Each row is a point. The points of each table are mixes of a few directions, plus a little noise. How many directions does each table use, and how many do they share? Where both have some left over, give the other angles between the two spaces (their principal angles), to ten degrees, smallest first.
In the rows, 128 means zero.

First, 4 rows:
[[191  51]
 [116 144]
 [108 150]
 [ 98 169]]
Second (4 x 2):
[[143 108]
 [153  97]
 [ 66 206]
 [150 101]]
Directions: first 1, second 1, shared 1

First:
[[ 78 145 138  78]
 [143 153 124 150]
 [ 84 213  93  47]
 [154  53 111 126]
 [159 104 148 187]
 [149  99 153 182]]
Second, 6 rows:
[[105 105 191 146]
 [196 156 118  79]
 [124 150  46 126]
 [120 131  99 133]
 [168 146 119  96]
 [ 53  79 196 186]]
Directions: first 3, second 2, shared 1; angles 90

First:
[[111 121 121  96 117 125  73 220 131]
 [124  74  82 143 152 137  27 133 145]
 [ 98 102 109 132 108 177   7 138  60]
 [128 140 184 126 153 150 146 116 127]
 [150 133 124 126 100  71 229  98 153]
 [142 191 108 152 148 138 195  81 139]
 [144 137 168 122 117  98 215 106 141]]
Second:
[[135  55 207  81 128  69 138 211 185]
 [131 184  82 156 140 157 144  79 115]
 [127  85 169 105 121 103 120 165 143]
 [144 110 172  99 154  79 177 188 205]
 [126 160  94 153 126 157 124  88 100]
 [128 151 104 142 127 144 129  99 114]
 [107 149  73 162  94 192  67  56  36]]
Directions: first 5, second 2, shared 2

First:
[[119 143  94 133  97  95 123 141 127 111 109 141]
 [103 136  95  90  82 150  76 127 134 166 118 156]
 [123 151 122 104 136 100  99 120 126 159 150 141]
 [143 113 148 114 167 151 158  87 131 158 158 155]
 [140 149 158 162 182  71 112 183 107  65 138   7]
 [136 134 198 197 128  93 134 184 127  81 114  54]
 [145 106 121 142 137 145 189  96 134 120 127 169]
 [108 139 108  87  86 146  79 119 137 183 128 173]
 [140  80 104 127 133 204 186  91 132 112 114 154]]
Second (10 x 12):
[[136 156  90  69 122  65 113 159 154 137 120 125]
 [120 166 126 141 129  40  82 150 127 151 150 107]
 [107 132 152 169 115 175 114 109  74  95 129 140]
 [102 139 156 178 114 169 105 109  67  94 133 138]
 [147  87 135 130 148 152 171 116 167 152 129 122]
 [105 122 176 212 126 175 113  98  72 111 146 128]
 [147 116  77  26 115 169 168 140 157 101  84 158]
 [148 114  86  44 121 156 166 138 161 114  94 149]
 [145 102 156 180 166  70 139 126 181 199 165  88]
 [122 144 127 131 124 107 110 134 119 127 132 126]]
Directions: first 5, second 3, shared 1; angles 40, 70
